Each row of a before or after table is a point. The points were changed in one or more steps. Then noise was added and the rows were shuffled. The steps act on columns, c1 being the first. What was done? A step turns or swaps two columns, mirrors them in a line or flattens them onto one, adds a multiple of one to another, or multiplies or shifts one. Angles are multiples of 10 degrees, from the lower column toward the higher: turns from -170 to 170, lines from 10 to 170 but not 90. Use the fewest steps. Two steps may share a column if one is a turn and the other turns, adds or multiplies; they go together, in the order done. Otherwise the lowest column goes first.

Before:
[[-41  63]
 [-18 -27]
 [-26   7]
 [ 22  14]
 [ 53  33]
 [-47 -13]
 [ 33  58]
 [ 58   9]
 [-44  54]
 [  3 -11]
 [ 59  34]
 [ -1  78]
 [ 54  34]]
After, 13 rows:
[[ -97   55]
 [ -80   78]
 [  19   32]
 [  10   13]
 [  14   -9]
 [ -25   59]
 [-104   62]
 [ -34    9]
 [  48    9]
 [   8  -27]
 [ -34  -14]
 [  24   33]
 [  21   33]]
Steps: add -1 times c2 to c1

Before:
[[  56   -7   45  -40]
 [ -12  -33  -11   66]
 [ -25  -15 -121  -55]
 [ -21  -16   42  -56]
 [   2   50   41   25]
 [   3    9   54  -11]
 [ -23  -13   45  -46]
 [ -21  -11   42  -53]
 [  -9   -6   12  -25]
 [ -14   11   -8  -50]
 [ -12   56   50    4]]
After:
[[ -18   46    6   56]
 [ -10   36  -60   -5]
 [ -11    9    6   27]
 [   6   52  -20   11]
 [ -28 -118   40   54]
 [  -8  -10   31  -69]
 [  53   44   -1   36]
 [ -26   49    5   43]
 [ -19   43    5   51]
 [ -11  -11   -6   51]
 [   4   29  -58  -25]]
Steps: turn c2 and c3 by -100 degrees; multiply c4 by -1

Before:
[[  4  35 -28  -3  -6  15  18  16]
 [ 40  -7   3  -7 -62  34  59  16]
 [  8  -4 -27   6   7  10  48 -63]
 [ -7  20  -9  10 -32 -13   0 -37]
 [ 29   0 -13 -13  83 -14  -6 -29]
 [ 18 -48 -55  18 -11  -1  23  54]
 [-11 -20   7  61  25  11  68 -19]
 [-33  19  12 -23  28 -47  38 -11]
 [-40 -38   7  -2   0  19  19  -1]]
After, 9 rows:
[[ 17  10  -8   7 -10  38 -49  -1]
 [  3 -29 -12 -12  34  32 124   2]
 [ 13  38  12 -25 -24  27  59 -40]
 [-24   8   5  58 -57  13  74  18]
 [ 33   3 -29  -3 -20 -17  -1   8]
 [ -3  -7 -27   5 -44  54  36  30]
 [-41  35   4  -3 -18  -4  10  16]
 [-42 -26 -53  18 -24 -48  -3 -19]
 [  2 -40   4  -8 -78 -26 -61  27]]
Steps: turn c1 and c2 by -80 degrees; turn c5 and c7 by 70 degrees; multiply c7 by 1.6; turn c6 and c8 by 110 degrees

Before:
[[ 25 -62 -17 -31  30  12  30   2  -5 -13 -32]
 [ 68  17 -26  67 -51  61 -99 -23  78  35  14]
 [ 22   9 -42  78 -42 -24 -58 -45  76  14 -21]
 [ -8 -10 -56 -13  20 -49  28 103  -9 -21  34]
 [ 65  23  13  58 -49   7 -36   2  66  47 -61]
 [ 25  62 -51   7  44 -27 -68  31  99  15 -55]
 [ 69  22 -81  11 -31 -21   2 -21 -50  24 -22]
 [  4  -9  22 -57  17 -25  33  -6 -30   8  26]
 [-27  18 -20 -52  12 -15  31  68 -19 -89   0]]
After (9 x 11):
[[ -24  -12  -10  -56   11    5   24   33  -28   15   32]
 [ -50  -17  -58  -10   26   -7 -107    8  -14  -30   32]
 [ -18   21  -48   10  -33   69   -4  -63  -49   33  -20]
 [ -33   60   17    4   48   31  -61  -64  100   22  -55]
 [ -16   20  -43  -55   20  -26  -63   26  -17 -116   -1]
 [  10  -57  -35  -33   33   18    3    8   -3  -19  -36]
 [  12   22   41   50  -54   65   -8  -13   61   68  -59]
 [ -24   11   13   78  -45   19   15  -78   79   21  -21]
 [  58   17   61   67  -53   72  -14  -86   73   42   13]]
Steps: swap c1 and c6; turn c3 and c7 by 50 degrees; turn c7 and c8 by 70 degrees; multiply c10 by 1.3

Before:
[[ -3   7  12   8   2 -19   4  13  31  27  -3   9   3  17]
 [ -4  20  14 -15 -14  10 -16 -39  11 -30  13   1  18  -1]
 [ 21 -10  16  19  22 -28  -7  16  23  -7  -5  24  30 -12]
 [ 16  19 -14  -1  20 -26   6 -19  -8   1 -17   7 -18  24]
 [-16  -1  -2  -4  -3 -26  -6   3  11 -33  -7  -6  -9   4]
 [ 25   5  20 -18   9 -11   1  24  21  -3  23  12  40  27]
 [-26  11  28  -4  10 -26 -13   5  -1  -4   4  12  22  18]
 [ -9  -1   7   9 -21 -30  -7  25  14  -2 -11  -6 -13 -29]
 [  4  10   9  24   7 -19  11  -5  -7 -15   3  24  13  -2]]
After:
[[ -3   7  11   7  -5 -13   4  13 -18  27  -3  10  10 -32]
 [ -6  20  15 -21   2   7 -17 -38  -9 -31  12   0  54  -5]
 [  4  10   7  21 -14 -12  12  -5   4 -15   1  25  39   6]
 [ 16  19 -14  14  14 -17   5 -20  19   2 -17   6 -54 -17]
 [ 20 -10  17  30  -1 -19  -6  16 -25  -7  -5  24  91  -2]
 [-16   0  -3  -3   1 -19  -7   4  -8 -31  -8  -7 -27 -10]
 [-26  13  29   5   9 -19 -13   2   9  -4   4  12  65 -16]
 [-10  -3   4 -10 -21 -21  -5  24 -26  -2 -10  -6 -39  17]
 [ 25   5  19  -6  21  -9   0  23  -4  -2  24  12 120 -36]]
Steps: turn c4 and c5 by -50 degrees; multiply c6 by 0.7; turn c9 and c14 by -150 degrees; multiply c13 by 3

Before, 10 rows:
[[ -16  -50   31  -59   -5  -29   24   -4    0  -26  -36   83   57 -100
   -13    2    9  -67    2   50]
 [  20   13   14  -34  -58   17  -72   87   -2   23  -42  -12  -31   50
   -69  -23   25   16   17    7]
 [  51   18  -48  -72   28  -17  -74   38  -14   52  -74  -25  -76   81
   -45   35  -13   31    8   22]
 [ -27  -48  -43   -7  -35  -59  -11   25   30   12  -31    3   35  -96
     4   -5   10  -58  -25   51]
 [   4   30  -13   -1   17  -35 -103   68  -19   35  -39   15  -29  121
   -15   14  -22   -8   23    3]
 [  -5  -67   27    4   15  -41   61   55   67  -28  -34   33   14 -108
   -12   18  -31  -55    0   13]
 [  17   22  -44  -66   45    3  -51   71   -5   14  -21  -40   -5   85
   -25  -58    7    9   29   14]
 [  -7   20    0  -73  -17  -24  -80   32  -18   40   16  -39  -62   64
   -15   -5  -32   25   42  -22]
 [   0 -105    2   10  -11   24  -13  -13  -26  -21  -35  -43   36    0
    16    1   28   13   69   94]
 [  10  -57  -14  -10  -28  -37   48   -4   12  -57    2   12   32  -45
   -52   22  -21  -89  -32   40]]
After (10 x 20):
[[  51   19  -47   97  -26  -19  -74   39  -14   52  -71  -25  -17   84
   -68   34   -9   30   17   41]
 [  18   24  -44   28  -47    4  -50   73   -5   13  -23  -39  -36   87
   -42  -59    6    5   15   52]
 [  -2 -106    1  -37  -45   25  -17  -12  -26  -20  -33  -43   61    0
    23    3   31   13  -50   74]
 [  -6   21    0   84  -21  -25  -79   30  -18   40   14  -37  -52   62
   -23   -6  -34   22  -38   15]
 [  19   13   12   38   26   20  -70   87   -1   21  -45  -12  -12   49
  -111  -24   28   15  -53   19]
 [ -28  -42  -44  -26   40  -58  -12   27   29   13  -35    1   20  -93
     7   -2   12  -63   -5   49]
 [   7   30  -13   29  -28  -36 -101   69  -16   36  -39   14    7  121
   -21   13  -21   -8   -1   -3]
 [  10  -60  -15  -28   43  -35   47   -1   10  -60    2   11   10  -47
   -82   21  -22  -88   -2   44]
 [ -15  -48   29  -36   -1  -27   26   -1   -1  -25  -35   82  -27 -102
   -20   -2   10  -71   -4   84]
 [  -5  -65   28  -13  -10  -39   59   53   67  -31  -35   33    9 -106
   -16   14  -30  -54   13   10]]
Steps: turn c4 and c13 by 110 degrees; turn c13 and c20 by -40 degrees; turn c5 and c19 by 130 degrees; multiply c15 by 1.6

Before (14 x 24):
[[ 35  30 -40   5 -37 -37 -31 -23 -13  24 -30 -30 -23   8 -46   6   9 -29
   23   4 -17  -8 -44  41]
 [ -8   7 -50 -13  -2 -86 -15 -40  20  21  20  -8  -9  19 -29   4  36 -39
  -23 -15 -20 -34 -45  39]
 [ -2 -13  13 -23 -10  18   5  42 -17 -26  38  20  -7  12   2 -10  26  37
   15  -2 -12  26  36  26]
 [ -8  -9  -5 -50   7  -3 -27 -18 -33 -21 -25 -24   2  84   6 -47  30  35
  -19  -8 -45  24   0  40]
 [ 31 -40   7 -54  14  -8  11  43 -28 -52 -16  18  21  34  15 -24  26  17
  -12   8 -48  17 -12  50]
 [ 21  29 -50  42 -30 -41  21 -13 -12   2 -55  15 -48  -4   8 -11  12 -12
   13 -38  27  23 -10 -14]
 [-10   0 -28 -37 -55 -51 -11 -33 -18   8  -5  -4 -17  -1 -21 -40  19 -30
  -34  24 -32 -17 -48  12]
 [ 21  50 -34  -2   7  -4  38   8  -5  47 -44  30 -38  -9  37   2 -14 -20
   33  -5   9   1  25 -26]
 [ 43   8  22 -18   7  18  55  -3  -5 -22  12 -10 -16 -25  52 -25  -9   1
   16 -40 -33  26  17 -15]
 [-26   0 -48 -31 -39 -46  -2 -21  23   1  -6 -42  25  23 -12 -56  53 -10
    2   3 -27 -48 -69  54]
 [ 15 -12  46 -60   4 -33  -5  43 -13 -22 -12   0   6  56 -20 -71  36  68
  -21 -22 -59 -12  18  49]
 [ 25 -45 -34   7 -19 -17  -3  -8  -1  44 -20 -25 -31  25 -15 -32  35 -27
   -8   1 -20  -1 -31  14]
 [ 19   3  30 -33  -6  38  50  54  -3 -42  15  39 -67  23  38   2 -31 -11
   28 -47   0  -3  28   8]
 [ 33  55 -10  41   4  28  58  34   9   4 -16  13 -53   3  21  20 -34  -4
  -14  -6  20  24  -3 -30]]
After (14 x 24):
[[  21   30  -50   45  -21  -42   19  -15  -15    2  -58   14  -50   -8
     8   13   12  -11   14  -47   27   23   -9  -14]
 [  18    0   30  -32    6   37   48   55    2  -30   16   38  -67   23
    38   10  -31  -13   27  -27    1   -1   29    7]
 [  15  -14   46  -59    2  -32   -6   43  -70  -15  -13    1    4   57
   -23  -58   36   69  -22   -8  -60  -12   19   50]
 [  36   27  -41    4  -31  -39  -32  -23   -4   16  -30  -31  -28    8
   -46   37    8  -28   23  -28  -16  -11  -44   42]
 [  -9    6  -50  -12   -1  -87  -14  -42   12   13   21   -9   -8   21
   -29  -39   35  -42  -24  -46  -20  -36  -45   39]
 [  44    6   21  -18   11   16   53   -1  -24  -15   10  -12  -16  -25
    51  -19   -8   -1   18  -28  -34   26   19  -17]
 [  -2  -11   13  -22   -9   19    3   41  -17  -19   37   21  -10   14
     3   24   28   38   14   24  -11   27   35   26]
 [ -26   -1  -48  -29  -45  -44    0  -20  -34    0   -5  -41   18   24
   -12 -118   52   -9    1  -47  -27  -50  -68   53]
 [  27  -46  -35    4  -14  -18   -2   -7  -29   31  -21  -26  -33   25
   -14  -38   36  -27   -8  -20  -22   -2  -33   15]
 [  21   50  -35   -2   14   -1   39    8    1   33  -43   30  -34  -10
    39   13  -15  -20   33   10    8    2   23  -24]
 [  35   56  -10   42   15   28   56   34   20    1  -18   15  -55    1
    22    4  -34   -1  -14   -8   20   23   -4  -30]
 [  31  -39    9  -53    8  -10   10   43  -34  -35  -17   17   24   33
    15   31   29   17  -14   -1  -48   19  -10   52]
 [ -11    3  -27  -36  -50  -51  -12  -32  -42    6   -3   -5  -29   -1
   -22  -11   16  -29  -32   -9  -31  -17  -48   11]
 [  -9   -8   -4  -50    8   -1  -26  -19  -57  -15  -23  -24    3   82
     8   14   30   35  -19   -9  -45   26   -2   41]]
Steps: turn c5 and c13 by 10 degrees; turn c9 and c16 by -60 degrees; multiply c16 by 2.5; multiply c10 by 0.7; add 0.7 times c23 to c20

Before:
[[ -12   -6   18   14  -18  -14  -14  -50  -32  -96   -8    1   29   13
    -2   11  -19   -9  -12  -20   20   21  -35   19  -17  -42   48    7
    25   39   22  -45  -42  -77   -4  -15   30   15  -26   24  -27   26
   -21  -11  -24   17   34    2]
 [  59    7    3    2    2    0   56   21   21   -5  -11  -19   65   23
   -42    3  -11  -13   25    4  -11  -27   -2  -26   53   12  -61   -9
    -2   23  -27  -55    7   -5   38  -27   41   16    8  -30   10  -12
   -39  -17   -4  -27   25  -20]
 [ -49   -3   -3   54   10   -9  -14  -64    3  -26   16   12   -5  -41
   -13  -24    2  -28   12   14    8   23  -10   48    9 -110  -16    3
    60  -16  -32   -8    2  -34  -34  -25  -19   -2   -5  -38   33    9
   -30  -39  -29  -13   49   77]
 [ -33  -25  -18   16    6  -20  -10   40   19   48  -76   43   26   24
    37  -41   31  -37   13   17   24  -26    6    9   18   14   55   19
   -38    8   -6   -7  -21   25   12   -7  -23  -42   46    1  -58   38
   -18  -31    0   -3  -21   -2]
 [  29   -4   -2  -26  -52  -24    7   -5   12  -61   -5   29   22   48
   -22    2   -6  -23    7   52  -56  -19   32  -21   -1  -19  -47    4
    52   48  -24  -31  -21  -24   51  -33   33   26   27    0   14  -14
    22   -3   23   -2   -3    8]
 [  -3   10  -12   42   -7  -56   48   16  121   -2  -58  -16   11   28
   -46   44  -28   16   19    3    6  -21  -39   -6   20  -37    2   35
    20   46   -7   64  -18  -32   16   -3   22  -51  -17  -17  -13   14
   -33   -1   14    4    0   27]
 [  26  -16   38   -5    6   14  -38  -40    4  -32   37   49   56    3
   -62  -33  -24   23   25  -21   72   20   20  -30    1   17    2   -5
   -41  -34    6  -33   24    9  -44   16   60    9   12  -28   26  -28
     4  -13   43  -61   -8   50]
 [ -34   26    9  -41  -42   -2   15  -21   23  -11   11  -43   29   56
    11   17  -40    8   13   -4    4    1    3  -21  -18   17  -28   15
    20   -5    7 -119   25  -52    0  -10  -24   39  -17   56   -1   38
    37  -18  -66   32   61   24]
 [ -10   10   31    1    5  -47  -32  -32   -6   54   39   44  -28  -43
    43  -41  -33  -17   10  -14   -3  -22   -3   55   21  -67  -15  -53
   -16  -57   50    8  -23  -20   -7   23   34    4   -1   28  -86   52
   -68    3  -61  -48   38   65]]
After (9 x 48):
[[  27   -5   -2  -26  -52  -26    3   -5   26  -60   -6   29   21   49
   -23    3   -6  -23    7   23  -57  -19   32  -19   -1  -20  -50    5
    52   49  -22  -32  -22  -24   53  -36   33   13   27   -1   14  -15
    22   -2   25   -1   -5    9]
 [ -32   26    9  -41  -43   -2   14  -21   39   -9   12  -41   28   55
    11   16  -40    7   14  -35    6    1    3  -20  -20   16  -26   14
    19   -5    7 -120   27  -50    0  -10  -24   22  -16   58   -1   38
    38  -17  -66    2   59   23]
 [  -2   12  -11   41  -10  -56   50   17  -52   -4  -61  -19   13   26
   -46   45  -28   15   19  -26    7  -22  -42   -8   20  -37    1   36
    20   47   -5   66  -18  -32   15   -2   24  123  -17  -18  -16   15
   -34    0   13    1    0   28]
 [ -12   -6   17   16  -18  -14  -13  -50   17  -95   -7    0   29   14
    -2   11  -16  -10  -11  -52   21   22  -35   19  -16  -44   49    6
    23   38   21  -45  -43  -75   -3  -15   27  -33  -25   25  -25   27
   -21  -10  -25   -1   34    1]
 [ -11    8   31    0    3  -46  -33  -35    4   52   37   44  -29  -42
    42  -42  -33  -18   11  -42   -3  -20   -1   55   23  -69  -14  -53
   -18  -57   50    7  -21  -20   -8   24   35   -6   -1   27  -85   53
   -67    1  -60    0   39   66]
 [  57    5    2    0    2   -2   54   23   17   -5  -10  -20   67   23
   -41    4   -8  -14   24  -26  -12  -27   -1  -27   53   11  -61  -10
    -2   25  -28  -59    8   -2   39  -26   39   20    5  -30   11  -10
   -39  -18   -4    0   24  -22]
 [  25  -19   37   -4    5    9  -40  -40    7  -32   39   49   57    3
   -61  -33  -25   21   24  -50   73   18   20  -31    0   18    2   -3
   -41  -34    5  -31   25    8  -45   16   58    6   12  -28   24  -28
     5  -13   43    0   -8   50]
 [ -48   -3   -1   53    9   -9  -15  -61   -1  -29   17   12   -5  -43
   -15  -26    0  -27   11  -16    8   24  -10   50    7 -111  -16    3
    60  -15  -31   -8    2  -34  -36  -26  -19    3   -5  -38   32    9
   -30  -42  -27    0   48   76]
 [ -34  -25  -18   16    6  -21  -13   40  -42   48  -76   42   27   25
    36  -40   28  -38   14  -10   24  -26    6    8   20   18   55   17
   -37    8   -8   -6  -19   26   13   -8  -23   21   45    1  -57   38
   -16  -31    0    0  -22   -3]]
Steps: swap c9 and c38; shift c20 by -30; multiply c46 by 0
